Each row is a point. Each copy is the shape, with its points in the same order, turned, moved and blurred by noise. Is it also mirrored, or only turned?

Shape, 7 rows:
[[-0.41  0.05]
 [ 0.21 -0.79]
 [ 0.18 -0.19]
 [ 0.01 -0.47]
 [-0.11  0.64]
 [ 0.25 -0.28]
 [-0.22 -0.04]]
Copy 1 (7 x 2):
[[ 0.08 -0.66]
 [-0.82 -0.09]
 [-0.21 -0.04]
 [-0.52 -0.31]
 [ 0.60 -0.19]
 [-0.39  0.08]
 [-0.06 -0.41]]
Copy 1 is: mirrored
Copy 2 (7 x 2):
[[-0.12 -0.53]
 [ 0.77  0.10]
 [ 0.17  0.05]
 [ 0.42 -0.12]
 [-0.69 -0.18]
 [ 0.25  0.15]
 [-0.02 -0.33]]
Copy 2 is: only turned
Copy 3 (7 x 2):
[[-0.38  0.15]
 [ 0.61  0.58]
 [ 0.30  0.07]
 [ 0.24  0.41]
 [-0.40 -0.54]
 [ 0.37  0.14]
 [-0.15  0.12]]
Copy 3 is: mirrored

Shape (9 x 3):
[[ 0.18  0.20 -0.69]
 [-0.11  0.34 -0.24]
 [ 0.10 -0.63  0.20]
 [-0.02  0.07 -0.16]
 [-0.39  0.26  0.16]
 [ 0.69 -0.74 -0.17]
 [-0.38  0.39 -0.21]
 [-0.14 -0.31  0.23]
 [ 0.39  0.00  0.48]]
Copy 1, 9 rows:
[[ 0.60 -0.49  0.09]
 [ 0.43 -0.12 -0.35]
 [-0.58 -0.15  0.11]
 [ 0.15 -0.17 -0.24]
 [ 0.01  0.04 -0.63]
 [-0.37 -0.33  0.73]
 [ 0.36 -0.16 -0.64]
 [-0.36 -0.06 -0.21]
 [-0.16  0.49  0.12]]
Copy 1 is: only turned
Copy 2, 9 rows:
[[ 0.72 -0.28 -0.29]
 [ 0.48  0.08  0.00]
 [-0.50 -0.40 -0.12]
 [ 0.27 -0.05  0.01]
 [ 0.20  0.24  0.50]
 [-0.33 -0.52 -0.79]
 [ 0.58  0.05  0.37]
 [-0.20 -0.19  0.26]
 [-0.31  0.41 -0.26]]
Copy 2 is: mirrored
Copy 3 (9 x 3):
[[-0.05  0.73 -0.48]
 [-0.21  0.07 -0.37]
 [ 0.61 -0.24  0.25]
 [ 0.01  0.11 -0.24]
 [-0.08 -0.46 -0.45]
 [ 0.84  0.42  0.40]
 [-0.23 -0.09 -0.71]
 [ 0.36 -0.39 -0.13]
 [-0.04 -0.34  0.31]]
Copy 3 is: only turned

Shape:
[[ 0.31  0.11 -0.17 -0.45  0.10  0.53]
 [ 0.05 -0.02  0.59 -0.45 -0.15 -0.41]
 [-0.06 -0.04 -0.33 -0.30 -0.39  0.23]
 [ 0.53  0.22  0.14  0.30  0.21  0.03]
 [-0.28 -0.03  0.21  0.61  0.46  0.50]
 [ 0.33  0.57 -0.28 -0.13 -0.50 -0.01]
 [-0.25  0.24 -0.26 -0.02  0.50  0.60]
 [ 0.46 -0.29 -0.28  0.23  0.34  0.01]
 [ 0.23  0.40 -0.31  0.40 -0.11  0.42]
 [-0.24  0.72  0.74  0.36 -0.62  0.52]]
Copy 1 (10 x 6):
[[-0.42  0.19 -0.13 -0.24  0.33  0.53]
 [ 0.48 -0.04  0.06  0.33  0.67  0.02]
 [-0.32 -0.27  0.39 -0.19  0.26  0.40]
 [-0.02 -0.20 -0.55  0.21 -0.16  0.01]
 [-0.24  0.46  0.11  0.29 -0.60 -0.24]
 [ 0.08 -0.63 -0.03  0.04  0.13  0.80]
 [-0.29  0.52  0.11 -0.36 -0.32  0.21]
 [-0.33 -0.28 -0.41 -0.11 -0.08 -0.33]
 [-0.39 -0.21  0.02  0.11 -0.42  0.51]
 [ 0.07  0.14  0.39  1.08 -0.26  0.78]]
Copy 1 is: only turned
Copy 2:
[[-0.04  0.44  0.46 -0.44  0.15 -0.15]
 [ 0.32 -0.22  0.07  0.34 -0.04 -0.32]
 [ 0.03 -0.07  0.45 -0.48 -0.27  0.14]
 [-0.03  0.50 -0.46 -0.05  0.27 -0.02]
 [-0.16  0.65  0.00  0.42  0.05  0.75]
 [ 0.46 -0.09 -0.17 -0.72  0.15 -0.03]
 [-0.28  0.44  0.47 -0.08  0.45  0.54]
 [-0.58  0.38 -0.32 -0.16 -0.04  0.00]
 [ 0.13  0.45 -0.18 -0.58  0.20  0.46]
 [ 1.24  0.41  0.06  0.04 -0.04  0.61]]
Copy 2 is: mirrored
